Each row of a before or after table is a point. The points were changed in one or more steps. Then noise was added and the rows were shuffled. The steps act on columns, c1 being the first. What was done? A step turns or swaps two columns, mirrors them in a line or flattens them onto one, adds a multiple of one to another, or multiplies or shifts one. Angles are multiples of 10 degrees, from the lower column toward the higher: turns from -170 to 170, lines from 10 to 170 but not 90. Use the fewest steps. Two steps may share a column if one is a turn and the other turns, adds or multiplies; they go together, in the order done. Otherwise the lowest column goes first.

Before (8 x 3)
[[-0.033,-0.014,0.003],
[-0.017,-0.057,-0.022],
[-0.001,-0.011,-0.012],
[-0.006,-0.011,0.137],
[-0.015,-0.097,-0.009],
[-0.011,-0.043,-0.017],
[-0.013,-0.013,-0.012],
[0.030,-0.026,-0.014]]
After (8 x 3)
[[0.006,-0.089,-0.007],
[0.006,-0.152,0.001],
[-0.019,-0.025,0.002],
[0.048,-0.042,-0.007],
[0.021,-0.017,-0.010],
[0.013,-0.023,-0.006],
[0.017,-0.017,0.058],
[0.011,-0.069,-0.002]]
Steps: shift c1 by 0.020; multiply c2 by 1.6; multiply c3 by 0.4

Before (10 x 8)
[[0.012,-0.057,-0.004,0.005,-0.012,0.003,0.011,0.106],
[-0.027,-0.034,0.006,-0.039,-0.008,-0.056,-0.035,0.027],
[0.012,0.006,-0.033,-0.001,0.017,0.023,0.016,-0.051],
[-0.067,-0.005,-0.004,-0.029,0.017,0.015,0.003,-0.014],
[-0.056,0.035,-0.077,-0.048,0.037,-0.005,-0.030,-0.049],
[0.019,-0.015,0.017,0.020,-0.049,0.037,-0.015,0.052],
[-0.071,0.031,-0.036,-0.014,0.065,-0.045,-0.062,-0.002],
[-0.017,-0.095,-0.013,0.018,-0.038,0.030,-0.023,0.018],
[-0.002,-0.069,0.025,-0.019,0.022,0.018,-0.039,0.026],
[-0.033,-0.052,0.013,0.023,0.002,-0.038,-0.014,0.039]]
After (10 x 8)
[[-0.016,-0.057,-0.012,-0.028,0.095,-0.102,-0.023,0.023],
[0.011,-0.019,-0.033,0.010,-0.051,0.017,0.015,-0.052],
[-0.066,-0.020,-0.001,0.033,-0.018,0.000,0.001,-0.018],
[0.007,-0.022,0.000,-0.013,0.032,-0.071,0.011,0.108],
[-0.001,-0.036,0.027,0.025,-0.046,-0.074,-0.040,0.028],
[-0.072,0.055,-0.037,0.035,-0.166,0.021,-0.064,-0.002],
[-0.057,0.020,-0.077,0.056,-0.061,0.042,-0.032,-0.047],
[-0.025,0.042,0.007,0.032,0.063,-0.064,-0.034,0.024],
[0.021,-0.039,0.015,-0.035,0.119,-0.001,-0.012,0.053],
[-0.033,0.018,0.013,-0.021,-0.031,-0.088,-0.013,0.040]]
Steps: turn c2 and c6 by 70 degrees; multiply c6 by 1.3; turn c4 and c5 by -160 degrees; multiply c5 by 3

Before (12 x 14)
[[0.002,0.078,0.069,0.016,0.000,-0.022,0.016,0.018,-0.036,0.004,0.022,0.027,-0.015,0.061],
[0.038,0.005,0.045,0.061,-0.006,-0.045,-0.061,-0.015,-0.045,-0.036,-0.017,-0.090,0.035,-0.028],
[0.024,0.025,-0.005,0.117,-0.006,0.030,-0.061,-0.014,0.027,0.047,-0.043,-0.006,-0.013,0.018],
[0.037,0.005,-0.001,0.039,0.057,-0.021,-0.032,-0.051,-0.004,-0.066,-0.051,-0.054,0.010,0.035],
[0.021,0.093,0.032,-0.005,-0.010,0.032,0.035,0.009,0.039,0.077,-0.024,-0.028,0.043,-0.033],
[0.049,0.012,0.049,0.063,0.002,0.011,0.018,-0.053,0.012,-0.064,0.045,0.037,-0.042,0.021],
[0.007,-0.022,-0.045,-0.036,0.013,0.079,-0.063,-0.061,0.102,-0.045,-0.020,0.021,-0.009,-0.018],
[0.021,0.068,0.069,0.045,0.008,-0.020,-0.025,-0.053,-0.002,0.079,-0.013,-0.043,-0.105,0.025],
[0.027,0.002,0.023,-0.032,-0.038,0.021,0.014,-0.039,0.117,0.062,-0.024,-0.061,-0.045,0.019],
[0.023,0.011,0.014,-0.001,0.095,0.018,-0.042,-0.028,0.038,0.006,0.025,0.017,0.030,0.034],
[0.032,0.057,-0.029,-0.033,0.036,0.013,0.011,-0.044,0.029,-0.015,0.067,0.008,0.038,0.048],
[0.096,-0.010,-0.028,-0.027,-0.010,-0.041,-0.016,-0.004,0.011,-0.069,-0.048,0.018,0.021,-0.013]]
After (12 x 14)
[[0.012,0.076,0.066,0.011,0.060,-0.024,-0.025,0.005,0.021,0.006,0.009,0.035,-0.019,-0.052],
[-0.031,0.018,0.045,0.062,-0.028,-0.047,0.038,0.034,0.016,-0.034,-0.052,-0.086,0.035,0.026],
[-0.004,0.075,0.069,0.045,0.022,-0.022,0.018,-0.026,0.056,0.078,-0.016,-0.063,-0.108,-0.027],
[-0.077,0.055,-0.005,0.080,0.022,0.034,0.058,-0.012,0.087,0.046,-0.043,-0.009,-0.016,-0.011],
[0.016,0.006,0.014,0.021,-0.030,0.022,-0.010,-0.035,0.097,0.003,-0.047,-0.001,0.029,-0.101],
[-0.022,0.020,0.053,0.075,0.024,0.013,-0.049,-0.064,0.071,-0.063,-0.002,0.009,-0.044,-0.017],
[0.064,0.039,-0.030,0.011,0.023,0.012,-0.068,-0.043,0.091,-0.012,-0.015,-0.017,0.038,-0.062],
[0.036,-0.009,0.021,0.005,0.049,0.016,0.020,-0.005,0.176,0.062,0.020,-0.068,-0.045,0.011],
[0.029,-0.030,-0.043,-0.014,-0.029,0.078,0.037,-0.065,0.164,-0.046,-0.047,-0.015,-0.009,0.004],
[0.062,-0.032,-0.028,0.068,-0.005,-0.042,0.051,-0.010,0.070,-0.067,0.003,0.012,0.023,0.018],
[0.048,0.086,0.030,0.019,-0.023,0.033,0.009,0.024,0.098,0.074,0.040,-0.022,0.046,0.030],
[-0.013,0.009,-0.001,0.051,-0.004,-0.021,0.055,-0.011,0.053,-0.063,-0.015,-0.071,0.009,-0.073]]
Steps: turn c1 and c4 by 60 degrees; turn c1 and c2 by -20 degrees; multiply c14 by 1.3; turn c5 and c14 by -130 degrees; turn c7 and c11 by 110 degrees; turn c8 and c12 by 30 degrees; shift c9 by 0.060

Before (11 x 32)
[[-0.059,-0.029,0.028,-0.035,0.031,0.025,0.018,0.058,0.066,-0.024,-0.054,-0.009,0.024,0.027,-0.020,-0.040,-0.004,-0.145,-0.030,0.035,0.010,0.034,-0.001,-0.023,-0.012,-0.029,0.021,0.022,0.050,-0.047,0.030,-0.005],
[0.011,-0.069,0.027,-0.036,0.040,0.016,0.011,-0.062,-0.052,-0.006,-0.064,0.024,-0.073,-0.056,-0.015,0.003,0.041,-0.029,-0.052,-0.002,-0.006,0.006,0.101,-0.018,0.035,-0.054,-0.017,0.012,-0.043,-0.003,-0.011,-0.001],
[0.014,-0.004,0.032,-0.045,-0.095,-0.036,0.046,0.031,-0.029,0.023,0.011,-0.004,-0.007,0.026,0.003,0.023,-0.014,0.022,-0.040,-0.003,0.039,0.032,0.001,0.031,0.033,-0.007,-0.018,0.009,-0.048,-0.033,-0.013,0.024],
[-0.040,0.030,0.032,-0.010,-0.001,0.002,0.046,-0.027,-0.034,-0.018,-0.061,0.032,0.012,0.038,0.027,0.021,0.033,0.058,-0.041,-0.011,-0.009,0.033,-0.001,0.006,-0.037,0.106,-0.039,-0.007,-0.031,0.043,0.027,0.002],
[0.027,-0.001,-0.054,-0.035,-0.077,0.031,0.032,-0.012,-0.009,-0.022,0.024,0.045,0.024,-0.030,0.007,-0.039,-0.008,0.031,-0.007,-0.018,0.000,0.034,0.001,0.018,-0.042,-0.007,-0.039,0.064,-0.025,0.012,0.045,0.005],
[0.011,0.025,0.013,0.008,-0.142,0.015,0.031,-0.030,-0.071,-0.025,0.045,-0.010,0.016,-0.050,-0.019,-0.037,-0.004,-0.162,0.001,0.064,-0.009,0.002,-0.017,-0.037,-0.007,-0.049,-0.035,-0.002,-0.033,-0.039,-0.155,0.033],
[0.011,-0.038,-0.025,-0.050,0.004,-0.013,0.004,0.156,-0.024,-0.022,-0.080,-0.006,-0.002,0.033,-0.004,-0.010,0.138,0.017,-0.057,-0.024,0.044,0.028,-0.007,0.013,-0.006,-0.051,-0.028,0.060,-0.021,0.001,0.032,0.006],
[0.020,-0.026,-0.043,-0.032,0.037,-0.030,0.032,-0.021,-0.040,-0.026,-0.036,0.025,-0.001,-0.037,-0.015,0.021,-0.002,-0.015,-0.041,-0.007,0.002,0.010,0.009,0.004,-0.033,0.113,0.059,-0.018,0.066,-0.001,0.000,0.002],
[-0.051,-0.031,0.018,-0.032,0.039,-0.047,0.001,-0.064,-0.060,0.035,-0.048,-0.020,0.029,-0.028,0.031,0.025,0.003,0.034,0.069,0.021,0.032,-0.016,0.007,0.028,-0.027,0.061,0.001,-0.021,-0.018,-0.028,0.024,0.014],
[-0.010,-0.067,0.022,0.085,0.043,-0.072,0.045,-0.060,-0.056,0.035,0.076,-0.011,0.032,-0.023,0.057,-0.003,0.000,0.056,-0.015,0.007,0.004,-0.090,0.026,0.000,-0.039,-0.005,0.020,-0.015,0.116,-0.034,0.015,0.021],
[-0.007,0.084,0.002,-0.024,-0.087,0.030,0.046,-0.029,0.139,0.104,-0.086,0.069,-0.028,-0.038,0.043,-0.040,-0.012,0.050,-0.050,0.012,0.028,-0.033,0.056,0.001,-0.039,-0.019,-0.034,0.008,-0.027,-0.022,-0.007,0.007]]
After (11 x 32)
[[0.005,-0.068,0.024,0.082,-0.034,-0.074,0.044,-0.057,-0.056,0.037,0.073,0.027,0.033,-0.025,0.060,-0.003,0.001,0.055,-0.016,0.006,0.010,-0.058,0.024,0.001,-0.038,-0.005,0.023,-0.010,0.114,0.036,0.066,0.019],
[-0.001,0.081,-0.001,-0.024,0.057,0.030,0.048,-0.028,0.141,0.102,-0.084,-0.094,-0.029,-0.039,0.041,-0.037,-0.010,0.046,-0.047,0.012,0.017,-0.007,0.055,0.000,-0.041,-0.020,-0.034,0.026,-0.026,0.024,0.034,0.007],
[0.089,0.028,0.031,-0.007,-0.010,-0.001,0.049,-0.026,-0.035,-0.019,-0.061,-0.028,0.012,0.038,0.026,0.023,0.033,0.057,-0.044,-0.009,-0.004,-0.008,0.000,0.009,-0.038,0.110,-0.035,-0.012,-0.029,-0.010,-0.046,0.001],
[-0.033,0.023,0.012,0.008,0.137,0.015,0.030,-0.029,-0.068,-0.027,0.044,-0.035,0.014,-0.052,-0.019,-0.036,-0.003,-0.163,-0.001,0.063,-0.005,0.133,-0.025,-0.038,-0.007,-0.047,-0.032,-0.010,-0.036,0.031,0.078,0.033],
[-0.040,-0.007,0.032,-0.045,0.091,-0.034,0.047,0.027,-0.029,0.023,0.010,-0.028,-0.010,0.024,0.005,0.021,-0.014,0.021,-0.039,-0.003,0.021,0.028,0.003,0.030,0.032,-0.003,-0.019,0.033,-0.049,0.027,-0.023,0.025],
[0.087,-0.030,0.019,-0.031,-0.031,-0.045,0.002,-0.063,-0.059,0.034,-0.050,0.033,0.031,-0.027,0.030,0.026,0.002,0.037,0.067,0.021,0.036,-0.027,0.007,0.029,-0.028,0.058,0.000,0.005,-0.015,0.059,0.003,0.016],
[-0.021,-0.071,0.030,-0.037,-0.046,0.018,0.010,-0.063,-0.053,-0.006,-0.066,-0.012,-0.069,-0.053,-0.016,0.002,0.043,-0.025,-0.051,-0.004,-0.007,0.010,0.099,-0.017,0.034,-0.053,-0.017,0.004,-0.046,-0.005,-0.001,0.001],
[0.097,-0.028,0.025,-0.039,-0.028,0.023,0.020,0.057,0.064,-0.022,-0.054,0.018,0.026,0.028,-0.020,-0.043,-0.003,-0.146,-0.029,0.038,-0.009,-0.008,0.000,-0.020,-0.008,-0.032,0.021,0.022,0.049,0.087,-0.044,-0.005],
[-0.045,-0.001,-0.054,-0.036,0.054,0.030,0.034,-0.014,-0.008,-0.025,0.023,-0.061,0.024,-0.031,0.007,-0.041,-0.011,0.034,-0.006,-0.019,-0.039,-0.024,0.003,0.014,-0.041,-0.008,-0.041,0.048,-0.024,-0.030,-0.054,0.005],
[-0.036,-0.026,-0.045,-0.032,-0.042,-0.030,0.028,-0.022,-0.041,-0.021,-0.034,-0.009,-0.001,-0.036,-0.014,0.022,-0.003,-0.018,-0.041,-0.007,0.015,0.007,0.012,0.005,-0.033,0.114,0.059,-0.017,0.067,-0.010,-0.010,0.002],
[-0.022,-0.040,-0.022,-0.052,-0.004,-0.010,0.006,0.158,-0.026,-0.016,-0.082,0.007,-0.002,0.033,-0.007,-0.009,0.137,0.019,-0.056,-0.025,-0.002,-0.016,-0.005,0.014,-0.004,-0.052,-0.026,0.075,-0.018,-0.006,-0.043,0.009]]
Steps: multiply c1 by 2; turn c1 and c30 by -160 degrees; turn c5 and c12 by 160 degrees; turn c21 and c28 by 40 degrees; mirror c22 and c31 in the line at 150 degrees
